Rows are points. Each table stands for the endless flat space through its points: a line for two points, a plane for three, and so on. Write the one point that lies in both, or say that there is none.
In the rows, 128 means zero.

First (2 x 3)
[[ 81  87 136]
 [111 102 136]]
Second (2 x 3)
[[100  90 141]
 [101  84 146]]
They share: [ 99  96 136]

First (2 x 6)
[[119  84 127 118 112 119]
 [107 108 175 136 160  77]]
Second (3 x 6)
[[115 125 128  99 151 112]
 [108  91 159 131 142  99]
 [111 112 141 111 150 108]]
They share: [113  96 151 127 136  98]

First (2 x 11)
[[133  98 142 148 178 144  82 163 101 129  91]
 [173 108 167 108 148 144 107 148 131 169 111]]
Second (2 x 11)
[[157 120 161 116 148 148  87 144 123 157  93]
 [157 112 159 120 154 146  92 149 121 155  98]]
They share: [157 104 157 124 160 144  97 154 119 153 103]

First (2 x 18)
[[137 110 100 112 102 111 152 146 128 138 126 122 152 116 158 107 137  98]
 [134 107 108 109 110 110 149 140 121 137 121 115 148 112 156 115 139  98]]
Second (2 x 18)
[[120  96 123 106 128 104 148 129 113 128 117 102 133 101 157 136 145  92]
 [152 116 127  94 120 120 128 125  89 156  93  98 161 113 137 116 137 116]]
They share: [128 101 124 103 126 108 143 128 107 135 111 101 140 104 152 131 143  98]

First (3 x 24)
[[132 123 147 149 146 126 116 127 107 139 130 111 165 159 153 104 128 152
   98 114 104 146 153 115]
 [108 138 162 170 137 141  95 109 113 151 136 120 147 159 156 107 107 167
   95  93  83 161 147 133]
 [ 94 144 162 180 132 138  86  95 108 160 142 117 141 166 150 107  98 175
   88  91  75 170 144 133]]
Second (2 x 24)
[[126 127 160 162 144 137 108 126 104 151 130 106 162 167 147  98 113 155
  105 108  95 159 155 128]
 [130 125 176 174 146 149 106 136  94 167 126  90 168 183 133  84  97 151
  121 110  91 175 163 142]]
They share: [124 128 152 156 143 131 109 121 109 143 132 114 159 159 154 105 121 157
  97 107  97 151 151 121]

First (2 x 24)
[[150 101 129 101 139 136 140 124 144 136 151 109 128 145 124 115 158 129
  139 157 146 106 115 130]
 [160 121 149 121 114  96 130  94 119 111 166 134 153 125  94 135 163 164
  104 132 141  81 105 115]]
Second (2 x 24)
[[172  88 140 130 153  96 118 106 149 102 142 104 153 134 112 117 145 131
  119 132 123  72 108 109]
 [142 123 135  95 113 136 148 116 124 142 167 129 128 139 112 127 170 151
  129 157 158 112 113 134]]
They share: [154 109 137 109 129 120 136 112 134 126 157 119 138 137 112 123 160 143
 125 147 144  96 111 124]

First (2 x 24)
[[113 142 107 132 117 106 105  91 154 145 132  92 100 118 125 159 119 102
  120 107 114 152 122 135]
 [101 121 101 108 129 103 108 109 163 169 144 110  97 124 125 147 107 117
  138  89  90 170 134 111]]
Second (3 x 24)
[[123 163 111 148 139  97 112  59 163 149 155  89 130 113 135 156  95 103
  133 104 134 171 108 134]
 [109 147 111 148 145  81 100  73 169 153 139  83 114  99 149 152  97 113
  135  92 130 161 114 148]
 [ 88 107 103 116 122  89  90 126 162 159 111  94  70 106 138 150 124 120
  126  86  92 142 139 141]]
They share: [109 135 105 124 121 105 106  97 157 153 136  98  99 120 125 155 115 107
 126 101 106 158 126 127]

First (3 x 24)
[[108 143 124 177 167 138 123 145 113  85 157 136  98  92 173 127 151 132
  120 106 160 153  79 162]
 [100 131 123 156 149 134 138 131 111  93 149 131 122 103 160 152 150 114
  128 120 131 141 100 149]
 [108  83 109 122  97 158 168 115 163 145 137 141  98 117 118 142 156  82
  120  96 165 133 134 107]]
Second (3 x 24)
[[ 96 120 128 161 141 144 158 136 124 131 154 142 109 105 161 129 159 115
  124 106 157 144 120 138]
 [ 90 114 138 171 153 135 149 145 144 132 158 127 110 110 154 120 141 101
  139 115 149 131 122 151]
 [ 96 110 128 151 121 139 123 141 164 106 134 107  94 120 126 144 139  75
  129 111 157 129 110 143]]
They share: no point

First (3 x 24)
[[166  98 173 125 112 110  84 106  69  94 156 102 159 124 106 136  91 121
   99 158 122 126 122 139]
 [130  74 155 161 148 134 132  82 117 136 120  96 165 130 142 184 139 115
  105 146 122 144 104 145]
 [110 109 135 161 148  99 137 112 157 166  95 101 140 145 162 174 119 100
  105 131 122 104 124 150]]
Second (3 x 24)
[[147 104 148 163 145  77 106  92 101 125 131 123 122 117 136 130  99 116
  106 172 135 104 111 165]
 [140 103 152 153 134  97 106  99 108 122 125 115 135 125 132 142 102 112
  100 155 126 110 119 149]
 [147  94 148 123 110 147 126 107 116 115 131  83 172 142 121 175 109 116
   86 127 120 119 111 105]]
They share: no point

First (3 x 24)
[[159 114 150 132  96  97 106 136 148 149 119 114 110 116 132 135 154 140
  164 111 157  95 150 132]
 [131 130 166 144 105 108 128 152 140 144 123 144  99 102 138 113 152 126
  145 139 174 103 147 117]
 [163 113 146 135  96  89 108 129 156 154 127 108 115 109 129 142 150 145
  171 104 161  96 147 129]]
Second (4 x 24)
[[154 116 139 117 114  89  84 120 163 153 100 121 120 143 106 121 145 142
  186 129 159  60 157 114]
 [147 117 171 132 111  95 121 149 132 127 111 114 102 112 141 125 158 129
  163 130 144  98 135 141]
 [167  95 194 124  92  92 144 133 113 102 110 108  85  82 151 113 149 109
  148 129 125 124 117 171]
 [151 119 142 124 112  96  92 133 157 154 106 124 113 138 119 121 153 141
  176 125 161  68 157 115]]
They share: no point

First (3 x 24)
[[114  96 136 107 132  88 118 110 148 137 119 173 149 120 123 120 166 123
  103 156 123 155 129 123]
 [111  98 149 103 122 110 134 111 135 159 130 146 135 133 130 135 148 109
  111 170 130 139 132 123]
 [115 100 135 103 126  94 118 115 141 147 126 160 145 129 130 121 156 113
  109 156 130 153 134 123]]
Second (3 x 24)
[[126 110 171 116 146  96 115 160 141 129 132 152 152 120 143 105 146 131
  136 158 127 167 121 151]
 [112 110 142 100 124  95 118 128 142 155 128 142 142 141 143 115 143 108
  115 154 132 147 139 125]
 [ 98 124 151  97 126  83 119 136 161 159 115 127 141 155 157 102 135 112
  108 148 122 131 145 121]]
They share: [116 104 134  99 120 100 118 120 134 157 133 147 141 138 137 122 146 103
 115 156 137 151 139 123]

First (2 x 24)
[[114 153 108 111 141 112 113 150 148 113 160 149 103 138  95 150  98 181
  120 174  76 100  83 112]
 [102 141 118 125 151 114 107 134 142 125 160 133 109 128 109 134  98 165
  126 158  90 100  95 126]]
Second (3 x 24)
[[ 91 107 136 108 171 130  83 121 114 166 165 125  97 114 129 119 122 143
  137 169 103 117  88 125]
 [101 142 101 148 161  90 103 131 154 126 150 130 112 144  94 139  87 168
  107 139 103  97 118 125]
 [ 81 156 119 148 133 134 107  95 142 118 144 108 118 120 128 123 101 166
  151 119  99  93 102 129]]
They share: no point

First (3 x 24)
[[ 94 107 152 123 132  79 136 172 151 152 157 166  92 153 108 154 111 158
  119 131 127 132 155  78]
 [119  97 122 113 112  74 116 167 156 127 152 151 127 113 148 134 116 123
  119 156 107 142 190 108]
 [134 133 175 109  94 117 168 155 133 117 125 165 116 142 159 151 118 139
  129 141 154 121 129  95]]
Second (2 x 24)
[[121 131 157 127 118  92 154 166 144 118 122 154 133 130 169 155 101 130
  123 130 136 129 140  87]
 [133 107 153  95  86 108 142 154 140 126 150 166 105 134 137 135 133 138
  127 162 136 129 164 111]]
They share: [127 119 155 111 102 100 148 160 142 122 136 160 119 132 153 145 117 134
 125 146 136 129 152  99]

First (4 x 24)
[[126 134 166 127 108 129 113 170 111 105  92 113 124 158 144 120 103 126
  143 179 152 161 113 124]
 [108 176 130  77 126  73 133 118 119 147 122 149 164 134  96 160 115 144
   89 121 136 135 145 132]
 [127 133 194 140 128 123 117 188 116 125 103 111 126 140 122 122 106 134
  136 168 152 133  90 135]
 [127 137 144  96  95 117 143 148 111 128  77 143 160 146 144 124 117 161
  106 168 160 162 133 116]]
Second (2 x 24)
[[100 158 144 129 130  95 124 155 117 127 131 118 134 147 123 154 107 121
  114 151 134 162 120 137]
 [132 150 152 105 110 103  92 127 109 111 107 114 130 151 123 134  91 113
  138 147 154 130 140 117]]
They share: no point

First (3 x 24)
[[150 126 154 182 158 144 134 115 143 126 104 137  99 135 145 159 108 108
   96 156 135 115 122 158]
 [114  99 115 119 131 127  72 126 141 116  98 126  88 173 160 116  87 106
  128 101 148 153 102 124]
 [151 123 148 175 150 141 126 114 150 121 100 133 100 142 145 157 109 100
   99 151 137 117 122 152]]
Second (2 x 24)
[[118 119 128 151 123 131 107 120 150 135  98 130  96 145 154 133 114  78
  114 109 160 144 128 128]
 [128 109 130 149 133 135 103 122 152 125  94 128  92 157 154 139 102  88
  116 121 148 140 114 136]]
They share: no point

First (2 x 24)
[[113 143 104 108 155 153 138 122 117 132 132 137 140 127 124 124 158 147
  140 137 114 108 124 147]
 [105 140  98 114 155 152 144 125 118 128 126 145 134 123 121 130 163 150
  132 145 111 114 122 154]]
Second (3 x 24)
[[122 137 134  75 151 145 121 115 125 154 148 108 159 127 142 121 144 156
  164 120 120  80 113 140]
 [110 131 152  63 166 154 112  97 110 148 166 114 174 106 130 142 156 162
  167 132 114  71 122 137]
 [140 164  95 108 148 145 130 133 128 148 115 117 129 157 145  85 129 132
  146 108 120 107 128 134]]
They share: no point

First (4 x 24)
[[120 101 137 112 123 147 112  96 111 167 158 115  93 109 132 163 120 127
  125 168  92 124 105 118]
 [139 107 125 122 115 158 116  99 106 162 179 110  86 133 119 186 102 103
  105 145  97 106 108 122]
 [134 123 105 128 108 151 112 113  93 143 171 130  94 127 108 179  93  90
  110 136 106  92 127 109]
 [102  91 141  99 135 136 101  88 115 164 135 125  93  89 141 143 133 144
  145 186  95 137 107 109]]
Second (4 x 24)
[[ 97 124  91 120 111 141 112 142 125 146 137 122  73 132 128 163 134  94
  127 175 104 121 112 114]
 [124 113 133 113 110 131 101 100  88 153 170 143 115  91 110 147  85 116
  122 164  89 102 132  93]
 [108 131 105 144  99 136 121 123 110 125 137 141  49 135 145 144 125 125
  161 137 102 101 129  96]
 [146 116 114 152 128 115  99 101  78 137 139 134  69 110 126 155  99 150
  160 127  97 107 116  69]]
They share: no point

First (3 x 24)
[[ 96 108 115 108 141 131 144 152 138 170 166 104  95  90 111 111  80 177
  126 137 113 146 140  90]
 [104 108 101 106 141 109 151 156 154 152 146  98 117  98 109 111  91 163
  119 130 111 156 142  92]
 [ 88 111 126 105 139 146 138 153 130 181 179 107  80  84 113 108  71 188
  133 143 111 143 135  87]]
Second (2 x 24)
[[133 108  87 107 129 105 131 133 131 149 135 110 133 100 110 141 120 152
  109 135 127 130 171 103]
 [ 98  93 102 127 159 110 171 153 156 159 155  95 108 100 105 106  80 162
  114 120 117 155 141  93]]
They share: [112  99  96 119 147 108 155 145 146 155 147 101 118 100 107 120  96 158
 112 126 121 145 153  97]

First (3 x 24)
[[132 149 104 145  82 121 155 131  80 123 126 132 139 127 143  93 146 152
  150 127 128  86 139 116]
 [138 110 129 118 128 126 127 149 113 165 163 131 172 109 176 131 140 159
  137 131 174 128 160 135]
 [126 113 129  97 146 126 148 128 137 186 184 143 181 100 185 155 152 180
  158 143 192 149 148 117]]
Second (4 x 24)
[[137 118 107 146  95 104 155 182  85 157 171 163 174 136 139 128 189 118
  132 137 178 123 138  88]
 [130 119 112 121 106 141 142 130  83 124 142 127 129  96 164  95 131 157
  143 144 157  99 146 116]
 [101  99 142 116 101 125 110 148  80 135 174 149 148 105 175  95 159 131
  162 144 175  77 177 106]
 [107 113 134 110 107 137 118 124  92 131 152 125 138  97 173  97 137 157
  162 142 157  81 173 120]]
They share: no point

First (3 x 24)
[[168  98 171 157 133  94 163 125 126 149 102 145 134 134 119 157 151  85
  137 112 146 126  83  66]
 [158  84 181 173 123  78 157 133 124 147 114 145 118 120 109 173 159  69
  125 108 160 120  83  50]
 [172 116 154 133 140 109 165 125 125 150  96 147 147 149 126 137 140 103
  154 122 125 139  91  90]]
Second (3 x 24)
[[140 117 138 119 127  90 164 156 119 150 111 145 130 141 116 145 149  98
  156 134 109 142 112  86]
 [148 139 142 129 139  88 146 160 121 158 117 145 112 135 100 131 127 116
  144 152 127 160 110  92]
 [144 147 137 129 137  83 142 168 127 165 122 138 106 131  93 129 124 124
  143 158 133 167 109  90]]
They share: no point

First (3 x 24)
[[133 140 121 151 134 144 163 136 129 145 104 102 110  89 140 100 100 117
  133 136 129 136 161 119]
 [153 120 151 169 116 154 127 158  91 137 106  98  74  89 176 108 108 107
  153 100 111 142 147 131]
 [125 145 112 139 140 134 175 120 149 159  99 109 131 101 119 101  89 109
  131 157 135 142 169 116]]
Second (3 x 24)
[[151 128 133 153 120 157 123 129 111 158 122  87 115 113 140 126  99 108
  134 115 115 159 159 141]
 [136 153 143 158 110 127 148 159 121 118  82 127  85  73 175  86  94 103
  134 135 145 139 159 106]
 [143 116 125 151 132 159 137 133 105 162 114  93 109 107 140 114  89 100
  148 123 115 145 153 129]]
They share: no point

First (5 x 24)
[[ 83 126 102 153 123  72 114  84 124 153 136 109 146 140 125 126 173 175
  130  83  97 138 149 155]
 [144 135 162 183 138 104 102  94 137 108 185  68 210 130  91  94  96 133
  138 122 129 174 144  67]
 [134 144 131 153 118  78  86  83 118 139 173 102 183 133 109 103 125 142
  148 106 125 151 157 110]
 [ 84 138 104 143 124  74 109  90 113 157 141 113 147 144 127 131 172 168
  124  84 101 129 152 153]
 [ 71 125 133 135 173 134 124 139 109 102 126  91 147 169 107 107 146 132
   88 105  81 151 126  84]]
Second (4 x 24)
[[107 117 149 126 146 103 103  81 122 134 137  83 167 157 116  90 149 128
  138 102  97 150 138  87]
 [ 91 118 103 163 126 110  86 120 110  93 133 107 159 154  79 120 130 155
   93  90 108 176 141 102]
 [ 83 101 121 158 126 117  81  99 112  92 127  89 173 167  72 122 147 150
   84  74 119 180 136  87]
 [103 110 146 131 137 108  93  78 120 126 128  77 171 162 102 103 147 133
  123  94 101 158 137  81]]
They share: [103 125 125 142 142 102 102 106 117 119 142 102 158 150 108  96 138 139
 127 104  98 157 141 101]

First (4 x 24)
[[170 101 175 137 142 106 147 153 184 143  92 133 127 148 161 125 116 110
  100 138 132 133 149 110]
 [154  95 156 123 122 114 155 112 152 118 104 140 111 149 153 132 104 108
   83 133 134 129 150 116]
 [172 101 146 119 155  78 139 166 144 149  91 134  97 145 161 103 106 134
  108 105 143 133 177  93]
 [144 119 129 101 117 110 179 155 128 128 105 147  85 160 161 114 138 140
  131 126 115  97 154 133]]
Second (4 x 24)
[[207 140 117 105 142  92 187 118 164 111  83 129  90 126 139 102 112 158
  101 147 129 106 163 118]
 [195 122 141 108 133 113 163 118 155 117  89 132  90 141 142  93  91 143
  104 150 129  82 139 130]
 [167  96 157 135 148 106 151 130 134 139  87 143  94 164 161 108 130 120
  119 133 117 114 171 102]
 [191 114 145 128 146 111 164 120 144 126  81 139  86 153 148  94 120 135
  119 149 120  99 162 109]]
They share: no point

First (3 x 24)
[[ 84 129 158 121 131 141 137 159 170 118 134 153 123 158 122 128 120 140
  189  97  94  97 150  90]
 [114 143 165 143 157 125 140 139 138 115 135 145 143 142 144 150 114 114
  130 114  93 120 168 126]
 [107 138 182 163 170 101 151 148 142 104 156 146 134 118 164 170 105 101
  139 133  85 109 182 115]]
Second (3 x 24)
[[ 93 149 154 126 151 140 155 149 154 118 140 162 146 175 119 146 114 134
  156 107  93 116 152 136]
 [125 112 130 125 151 132  96 142 136 127  83 122 124 140 146 122 143 123
  112 102  87 120 162 112]
 [127 120 136 124 146 134 102 140 138 126  91 127 122 145 148 118 142 127
  118 102  91 119 167 108]]
They share: no point

First (4 x 24)
[[128 163 140  67 114 103 114 135  97 103 146 129 143 122 141 152 135 158
   98 109 109 136 109 153]
 [147 139 159  91 114 133 113 147  86  93 120 158 133 105 141 161 125 130
   99 135  79 129 107 123]
 [140 134 132  95 116 135 109 114 116 126 149 139 100 146 131 134 133 132
  131 134 115 139  91 153]
 [157 121 146 105 122 148 105 128 104 115 140 154 100 139 120 133 123 115
  124 151 102 130  78 141]]
Second (5 x 24)
[[116 106 127  83  86 111 118 113 102 124 121 133  90 112 146 110 158 156
  137 124 102 148 156 110]
 [137 124 135  93  93 121 123 123 121 131 118 137 104 114 136 123 136 146
  125 140 107 140 146 100]
 [159 116 141 107  98 138 104 114 100 141 145 133 103 150 181 144 158 143
  149 153  91 137 103 126]
 [126 158 152  91 133 165 105 105 109  86 147 149 107 121 156 175 140 120
  123 116  90 154  95 167]
 [113 121 131  81  98 122 118 113 107 110 123 139  94 107 141 123 150 147
  129 118 102 150 148 122]]
They share: no point

First (6 x 24)
[[100  86 151 148 130 155 121 175 146  97 121 146  88 131 120  58 148 133
  141 198 144 114 189 156]
 [131  90 126 145 155 124  89 135 178  99 151 145 112 104 130  60 126 122
  112 184 131 110 169 145]
 [118 131 131 122 151 101 110 138 178 110 122 109 129 110 176 118 102 128
  143 167 147 106 140 108]
 [ 73 114 166 112 128 131 130 178 150  89  69 122  94 141 158 120 115 131
  176 137 162 117 149 148]
 [ 93 110 111 118 140  94  90 149 152 118 111 104 127 141 180 108 115 132
  164 144 131 130 136 153]
 [123 135 153 101 171 108 114 125 196  94 111 123 117  86 166 129  89 114
  135 148 161  86 138 103]]
Second (5 x 24)
[[ 75 107 148 115 160 145 143 106 151  81 100 126  99 126 135  91 135  94
  163 144 150  99 153 137]
 [ 98 100 128 109 152 130 108 134 152  92  93 117  94 115 139  85 131  99
  156 165 160 111 144 129]
 [115  81 135  99 125 130 118 138 170 138 131 101 116  88 131  86  86 120
  180 142 167 126 142 120]
 [ 97 123 147 147 173  91 121 165 185  90  95 149 131 115 125 134 116 120
  117 148 122 120 115 168]
 [ 79  99 141  83 151 169 115  99 127  98 101 109  71 123 161  66 132  94
  187 164 176  78 191 110]]
They share: no point

First (3 x 24)
[[126  98 147 157 141 120 135 157 112 140 145  96 123  95 149 152 104 110
   98 148 138 125  79 106]
 [129 106 152 149 148 117 135 155 115 134 149  98 119  91 157 145 109 103
   93 150 144 124  82 111]
 [164 138 125 145 155 102 167 129 150 128 165 116 111 115 161 162 102 108
   96 132 130 115 117 100]]
Second (6 x 24)
[[149 103 126 157 161 111 113 140 156 139 130 110 114  88 136 178  85  91
   97 155 107  79  67 120]
 [111 102 145 127 159 125 137 161 117 133 130  88 132  88 133 149 127 106
   91 172 111  71 100  92]
 [159 117 121 178 151 115 117 126 160 142 132 124  95 103 149 184  76  92
  104 124 122 107  64 117]
 [130  95 132 165 140 117 160 170 125 129 136  87 128 112 157 159 122  90
   98 140 117  84  97  88]
 [167 138 134 145 154 102 141 115 145 137 174 126 106  99 157 162  76 123
   93 133 151 160  95 125]
 [143 134 137 157 153 124 125 121 137 146 139 126  91 104 145 164  94 112
  109 131 134 119  81 100]]
They share: [145 118 136 151 148 111 151 143 131 134 155 106 117 105 155 157 103 109
  97 140 134 120  98 103]
